Each row is a point. A path goes straight from each point to the next, and from the last back to the first. The post is the endless flat space through its rows: a point in 2 columns, a line in 3, a plane in 4, and so on, so that a path can go around it. How many times does the path go around the post? Going back the other way cancels.

Post (2 x 3):
[[-1.2  1.7  1.1]
 [ 0.3 -6.5  4.5]]
Path (21 x 3):
[[-2.6  5.8  6.6]
 [-3.2 -2.1  8.9]
 [-1.6 -0.2  9.8]
 [-6.6  0.0  3.5]
 [-2.7 -5.8 -1.2]
 [-0.5 -6.5  1.5]
 [-2.6 -5.0  2.2]
 [-3.6  0.7  4.1]
 [ 0.0 -0.2  8.0]
 [ 5.7 -2.5  2.7]
 [ 4.1 -3.7 -2.7]
 [-2.9 -3.8 -4.4]
 [ 0.5 -3.7 -0.4]
 [ 0.8 -2.5 -2.0]
 [-2.3 -5.8  1.2]
 [-8.1 -0.7  0.9]
 [-2.5  1.0  4.8]
 [-6.0 -1.4  2.5]
 [-2.1 -0.4  0.0]
 [ 3.9 -4.2 -0.2]
 [ 4.5  1.3  2.4]]
Times around: 0

Post (7 x 8):
[[  4.0   3.7  -0.3   7.4   1.6   1.5  -4.1 -10.4]
 [ -1.9  -0.4   3.8   4.9   2.5  -1.1   7.9   4.9]
 [  2.4   2.0  -2.3   3.7   4.4   1.0  -4.7  -1.5]
 [ -2.4   0.2  -3.1  -2.2   3.4  -5.1  -0.4  -3.1]
 [ -5.3   1.0   1.9  -1.1   5.8   4.5  11.0  -0.6]
 [  0.0  -2.4   2.4  -4.6   2.1  -3.8  -1.1  -0.2]
 [ -2.0  -1.4  -2.2  -0.1  -1.5  -1.1  -6.0  -3.1]]
Path (25 x 8):
[[-1.5 -2.6  0.6 -3.1 14.7 -1.4  0.3  1.1]
 [-6.9  2.4 -4.1 -7.8  9.1  2.0 -0.2 -3.6]
 [ 3.4  1.8  3.8 -7.1  9.6 -2.0  1.9  0.3]
 [ 1.0  0.2 -0.1 -0.6 -3.7 -1.1 -1.7 -1.5]
 [ 2.2 -0.8 -1.6  4.5  0.0 -4.6  0.0 -2.5]
 [-1.5 -2.2  0.0  4.6  7.0 -0.1  4.2 -0.4]
 [-1.4  0.2  2.2 -1.9  9.5  3.6 -3.8 -1.4]
 [-5.3  4.0 -4.8  1.8  8.3  1.4 -3.0 -3.9]
 [-8.0 -4.9 -0.8  1.8  3.8  0.2  2.0  3.8]
 [-4.8 -1.6 -3.3 -1.8  9.7  4.5 -3.8 -1.6]
 [ 2.6  1.9  1.7 -1.0  7.2 -3.0 -4.1 -1.4]
 [ 0.9  4.6  0.6 -1.8  7.4  0.2  5.9 -5.2]
 [-1.5  3.4  1.5 -3.0  4.7  0.3  4.6 -8.6]
 [-1.9  2.6  5.3 -1.2  5.8  3.4  3.6  2.0]
 [ 1.8  2.5 -0.5 -0.9 -0.8 -1.2 -4.9 -7.1]
 [-1.5  0.5 -1.3 -0.8  0.0 -0.6  3.6 -4.8]
 [-0.3 -0.6 -8.1  5.9  4.4 -2.9  1.9 -2.3]
 [-1.8 -1.2  1.2 -3.1  8.1 -5.0  1.4 -3.4]
 [-3.0  1.8  1.5  4.1  4.4 -4.0  4.2 -1.3]
 [-1.7 -2.1  4.2 -2.1  2.7  2.5 -2.9 -7.9]
 [-0.4 -0.9  3.5  6.1  5.6 -2.6 -2.5  0.0]
 [-0.7  2.7  5.3 -3.1  5.3  4.9  0.0 -0.4]
 [-3.3  1.4  2.8 -4.7 -0.4  0.0  2.1  1.0]
 [ 0.9  1.8  2.9  1.9  1.2 -4.5 -0.4 -4.7]
 [-3.5  3.1  0.3  7.3  7.6 -2.7  1.3 -5.5]]
Times around: 2

Post (11 x 12):
[[ 2.3 -4.6  3.3 -2.9 -2.5  3.9  2.5  0.2  2.9 -4.1 -5.2  0.1]
 [ 1.6 -1.0  4.9  8.0 -3.1 -5.6  5.6  1.5 -6.2  1.8 -7.6  2.1]
 [-6.1 -1.5  4.4 -1.0  2.8  2.9 -7.4 10.0  3.5  0.7 -0.1  0.4]
 [ 1.2  2.7  3.2  4.9  5.1  1.9 -9.4 -1.8  4.4 -4.5  0.0  6.6]
 [ 3.3 -2.9  0.1 -0.4 -3.0 -2.9  1.7 -1.8 -0.8 -2.8  0.6  0.4]
 [ 1.1 -2.4  3.4  3.5 -2.9  2.6 -3.2 -0.1  4.2  1.6 -3.8 -3.0]
 [ 1.5 -4.4  1.2  1.7 -3.6  2.3 10.3 -0.2 -6.8 -3.7 -3.9 -6.8]
 [ 0.9  0.0  3.8  4.8  2.6  1.1  4.6 -4.2  4.4 -6.0  4.8 -0.1]
 [-1.2 -0.7  1.2 -6.7 -3.0  0.8 -0.8 -0.7 -1.1  6.1 -2.8  5.9]
 [-3.4  1.6 -2.3 -3.1 -0.7 -1.7  8.8  3.0  3.7  0.4 -2.5 -6.7]
 [ 5.8 -4.4  0.8 -3.4  2.1  1.1  3.1  0.4 -4.5  0.9 -1.0  1.1]]
Path (17 x 12):
[[-2.6 -4.3  1.9  4.7  0.2  1.5 -0.8 -5.2  3.8  1.1 -0.7  5.1]
 [-2.4  0.5  0.9  6.2 -4.8  3.8 -3.1  4.5  0.0 -5.1 -8.7 -0.6]
 [ 5.3 -2.9 -1.7  1.6 -0.1 -4.9 -5.7  5.6 -2.2 -6.5  2.0 -2.9]
 [-0.2  1.8  0.5 -9.3  0.3 -1.4  3.8  2.7 -5.8 -1.6 -2.3  2.7]
 [-2.2  2.9  5.9  4.2 -1.0 -1.2 -5.3  0.6 -0.6 -1.2 -1.6  3.0]
 [ 4.4  1.2  6.1  7.5 -0.9 -5.2  6.4 -3.6  1.1 -3.4  1.2  5.0]
 [ 4.9 -4.1  3.4 -6.5 -2.7  2.0  6.4 -2.0 -0.7 -0.8 -2.1  6.7]
 [ 6.7 -2.6  0.5 -6.3 -0.6 -1.4 -2.6  0.9 -1.6  1.3  0.8 -1.8]
 [ 3.1  0.0  1.8  1.9  3.8  2.0  3.7 -6.5  0.4 -5.0  1.4 -5.5]
 [ 7.4  1.6  2.2 -7.4 -2.4  3.0 -9.6 -0.1 -3.5 -0.5 -5.3  4.9]
 [ 6.3 -2.1  3.2  3.0  1.1  0.8  1.6  2.8  3.4 -5.1  0.4 -2.2]
 [ 7.7 -7.0 -1.9 -0.9  6.5 -0.3  5.0  2.0  3.1 -9.7  3.5  0.3]
 [ 2.7 -7.2  0.9 -0.7  3.5  3.2 -2.7 -4.0 -4.1  4.2 -2.1  1.1]
 [ 2.3 -4.2  0.3 -4.9  0.9 -0.4 -3.6  2.9  1.5 -3.2 -5.2  8.3]
 [ 2.3 -4.1 -1.8 -7.2  3.9  6.1  3.6  5.4 -0.4 -6.0 -2.3 -2.8]
 [ 1.7  2.0  2.7  3.0 -1.8  4.8  8.6  0.1  2.4 -3.7  2.3 -2.7]
 [-1.1 -0.8  0.8  6.6 -0.6 -0.7  3.0  1.0  1.3  2.5 -8.7 -1.8]]
Times around: 0

Post (17 x 18):
[[-1.6  7.0  1.7 -0.3  0.2 -1.0 -2.2  0.1 -3.8  4.7 -1.5 -2.6  2.9  1.7
  -3.4 -0.1 -1.5  1.8]
 [ 5.2 -1.5  2.3 -1.3 -3.9 -5.5 -3.3  2.1 -3.4 -2.7 -0.4  2.4  0.1  2.7
   4.5 -0.2 -1.7 -1.5]
 [ 0.7 -1.0 -0.8  2.6 -3.4 -2.5 -1.9  3.8 -6.0  5.3  5.1  1.9 -4.2  1.1
   4.1 -0.3 -2.2 -2.7]
 [-1.0  2.6  2.3 -3.6  1.4  2.3 -1.4  2.9  1.7  1.4  2.5 -4.3  3.5  4.5
  -1.4  2.3 -1.1  2.3]
 [-0.1 -1.8  3.2 -0.6 -1.2  1.4  2.0 -1.9  5.1  3.6 -5.9 -3.9  3.9 -2.9
  -5.0  0.1 -1.8 -1.2]
 [ 7.2 -1.4  0.2  0.9 -7.8  1.5 -2.0 -2.6 -0.5 -3.7  0.3  1.8 -4.8  3.2
  -4.9  1.2  5.1 -0.4]
 [-1.3  2.4  1.4 -1.0 -1.7  0.4 -5.2 -0.3  0.6  1.4  4.1 -0.6 -3.2 -0.4
   5.5  2.0 -6.0 -0.3]
 [-0.1 -3.5  1.2 -0.2  1.4 -2.3 -4.3 -2.2 -4.5  1.2  5.3  1.1  3.7 -1.2
   3.5  0.1 -0.1 -1.3]
 [ 8.3 -0.2 -0.1  1.6 -5.6  1.1 -2.3  1.1 -1.6 -6.3  7.3  3.9 -2.9 -2.2
   1.8 -3.0  2.1 -5.3]
 [-2.1  2.7  1.5 -3.8  1.4 -2.1  1.4  2.9 -3.8  1.9  2.7 -2.0  0.6 -3.5
  -2.0  6.5 -4.7  3.4]
 [ 0.4 -1.4 -0.5  4.9  0.7  3.6  0.4  0.0  6.4 -0.9 -2.9  0.7  4.8  0.7
  -7.0  2.1 -3.5  2.9]
 [-7.2  1.2  3.6 -1.8  5.9 -0.4  2.8  0.8 -0.8  1.6 -1.1 -5.4  0.3  1.2
  -2.3  0.5 -7.4  3.4]
 [-4.3  1.2  1.7 -1.8 -0.8 -0.6 -0.7  0.5  7.3 -0.5 -4.4  1.9  1.9 -0.7
  -6.4  0.9  2.9  3.3]
 [ 1.0  2.5 -0.7 -2.7  7.3 -1.6 -2.5 -1.8 -2.6  6.6 -1.2 -1.4 -1.6 -1.4
   2.1  2.2 -2.6 -1.8]
 [ 1.9 -0.1 -4.3 -2.9 -3.8 -0.9  1.5 -2.1 -4.7 -0.3  2.6  2.3 -0.8  2.0
   4.9  0.7 -2.2 -5.5]
 [ 8.7  0.3 -0.2  4.7 -8.4 -2.3  2.4 -5.5  3.9 -2.6  6.1  8.3 -0.1  4.9
  -1.6 -2.8  4.5 -0.8]
 [ 6.8 -2.6 -0.4  0.1 -6.6  3.2 -0.1 -0.5 -0.1 -1.4  1.0  9.5 -2.2  1.1
   0.5 -3.3  1.8  3.5]]
Path (31 x 18):
[[ -7.8  -8.2   0.9  -4.4  -3.7  -0.7  -3.7   6.7  -0.5  -7.4  -7.2  -1.5
    0.8   1.3   1.6   3.9  -3.2  -4.7]
 [  6.3  -7.4  -2.6  -1.7  -1.8   9.5   0.3   3.4  -0.4  -6.5   5.5   8.7
    5.0  -4.9   2.9   0.2  -7.8  -4.4]
 [  7.9  -1.8   1.8  -6.8  -1.2  -3.0   2.1  -4.7   0.0  -9.5  -4.3   2.0
    6.2   5.0  -6.4  -3.6   0.6   3.3]
 [  1.4   0.5  -5.9   0.2  -4.2  -1.6  -0.6  -3.6  -3.5   6.4  -1.5   4.3
   -3.6   7.1  -0.8   0.6   4.3   2.1]
 [ -4.7  -6.2  -0.9   2.3   1.8  -4.8   2.0  -0.2   0.2   8.2  -6.7  -0.5
    4.6  -3.6   4.1   0.5  -4.6   1.1]
 [ -1.8   6.3   5.1   3.3  -5.7  -1.7   6.6  -2.4   2.4  -3.7   5.5   4.1
    0.8  -6.1   0.5  -0.7  -6.8   1.8]
 [  3.8   1.7  -2.6   4.7  -4.8   2.3   0.9  -7.8  -1.0  10.9  -8.4   6.5
   -7.9  -0.3  -1.3  -0.6  -0.7  -7.4]
 [  1.3   2.5   0.1   0.9   1.2   3.1   2.4   0.7  -4.0   3.0  -2.1  -6.1
   -0.6   2.8  -9.8   2.1  -2.7  -2.9]
 [  1.5   1.1   4.2   0.3  -5.6  -2.8  -2.6  -0.9   5.6   2.9   3.9  -1.3
   -4.6  -1.5   1.1  -7.5  -1.2  -3.3]
 [ -1.8  -2.2  -0.4   3.0   3.4   1.3  -8.7  -3.2   1.1   2.2   2.4  -0.2
   -1.7  -4.0   2.8   0.7  -3.9   0.5]
 [  0.6  -3.1  -0.3   0.9   0.4  -2.1   4.7   0.2  -3.4  -3.7  -1.0  -8.1
    9.1   4.5   2.8   2.6  -3.0  -5.0]
 [  0.6   1.2   1.2   6.6  -2.3   7.0  -1.9  -1.6  -0.8   3.7  -1.3   3.7
   -6.5  -0.9  -5.0   0.5  -1.8   6.1]
 [ -5.1   1.2   2.5   1.9  -1.4   0.6  -0.4   0.2   3.7  -0.6   6.7   2.9
   -3.2  -2.9   4.5   0.5   1.0   0.9]
 [  2.5   8.3   1.5 -10.2  -1.5  -0.2   5.3  -1.8  -4.2  -0.5  -5.9  -2.1
    0.6   5.0  -5.6   6.6  -0.1   0.3]
 [  3.3  -4.6   7.1  -5.8  -3.1  -7.0 -11.8   3.1   1.9  -1.6  -2.4   3.4
    2.7   3.2   3.9   7.5  -5.7   4.3]
 [  1.4  -0.4  -7.8  -1.8   4.1   0.2   0.1   1.3  -5.4  10.9  -0.5   2.6
   -5.4   0.7  -1.1   6.2  -4.6  -0.1]
 [  0.1  11.1   3.0  -0.9  -6.9  -3.7  -5.5   5.8   2.5  -3.5   5.0  -1.1
   -2.4  -0.5  -0.5   4.2  -3.9   5.0]
 [  5.5   7.1   0.9  -7.7   1.1   0.1  -2.3   1.3  -1.7  -4.8  -0.4   0.1
   -0.3  -3.9   3.5   2.4   4.4   1.6]
 [  0.7  -0.8  -0.2  -0.2   9.0   4.5  -1.6  -0.5  -9.9   4.5   5.9   1.8
    0.4  -4.3   3.2   3.3  -1.2  -0.5]
 [  2.5   4.1   1.2  -2.2   0.4  -0.9  -7.5  -4.0  -5.0   6.1  -7.0   0.7
    6.9   3.8  -3.9   2.7   2.3   2.8]
 [  1.9  -6.7   1.0   2.3  -2.6  -4.4  -0.5   4.8  -1.5   5.6  -1.4  -0.6
    1.7   3.0   3.1  -1.7  -9.4  -5.3]
 [  1.6   0.7  -0.9   0.9  -0.6  -2.1   1.8  -0.9  -1.6  -0.4   7.9   3.2
    3.1   3.4   0.8  -4.0  -2.9   1.6]
 [ -0.4  -6.4  -3.1  -4.1   4.0  -2.2  -0.2   5.1   0.0  -7.1   8.2   4.1
    0.0  -3.9  -2.2   4.6   1.6   5.5]
 [ -4.4   1.9  -0.8 -10.9   5.3  -7.7   6.3  -1.8  -1.6   1.9  -8.6  -4.0
   -2.5   0.8  -1.9   1.7   2.0   0.1]
 [ -1.4   4.8   4.1   5.9  -4.4  -6.6   2.6  -0.6   2.2  -1.2   8.8   3.0
    5.4   2.7   6.1   0.3  -6.1   0.7]
 [ -1.6   4.8   5.6   0.8  -3.6  -1.8  -1.1  -0.7   0.4  -0.8   0.0  -1.1
    6.0  10.6   2.8  -2.0  -0.4  -2.5]
 [  7.5  -2.5  -1.1  -4.5  -7.0   2.6  -1.4   3.6  -5.4  -5.5  -2.5   2.3
    1.3  -0.2  -3.0   5.0  -3.4  -4.4]
 [  0.3   5.0   6.0  -5.2 -10.2   0.8  -1.8  -0.6   4.3  -3.4   3.6  -2.8
    3.5   9.3  -5.8  -2.2  -0.6   3.1]
 [ -1.0   3.0  -2.0  -4.8   1.7   2.1   3.2  -1.3   3.0   6.9  -3.4   1.4
    2.7   1.7  -2.1  -3.0  -0.9   5.1]
 [  0.7  -0.1  -1.4   0.9  -2.7  -1.6  -3.6  -4.0   1.8   7.2  -4.4  -2.1
    4.3   4.5   4.2  -0.1   0.4   1.0]
 [ -5.9  -3.3   8.7  -3.6  -0.5   2.0  -2.6   4.9   6.1  -2.7   5.3  -3.7
   11.9  -1.4   0.6   4.1  -0.5   5.4]]
Times around: 5
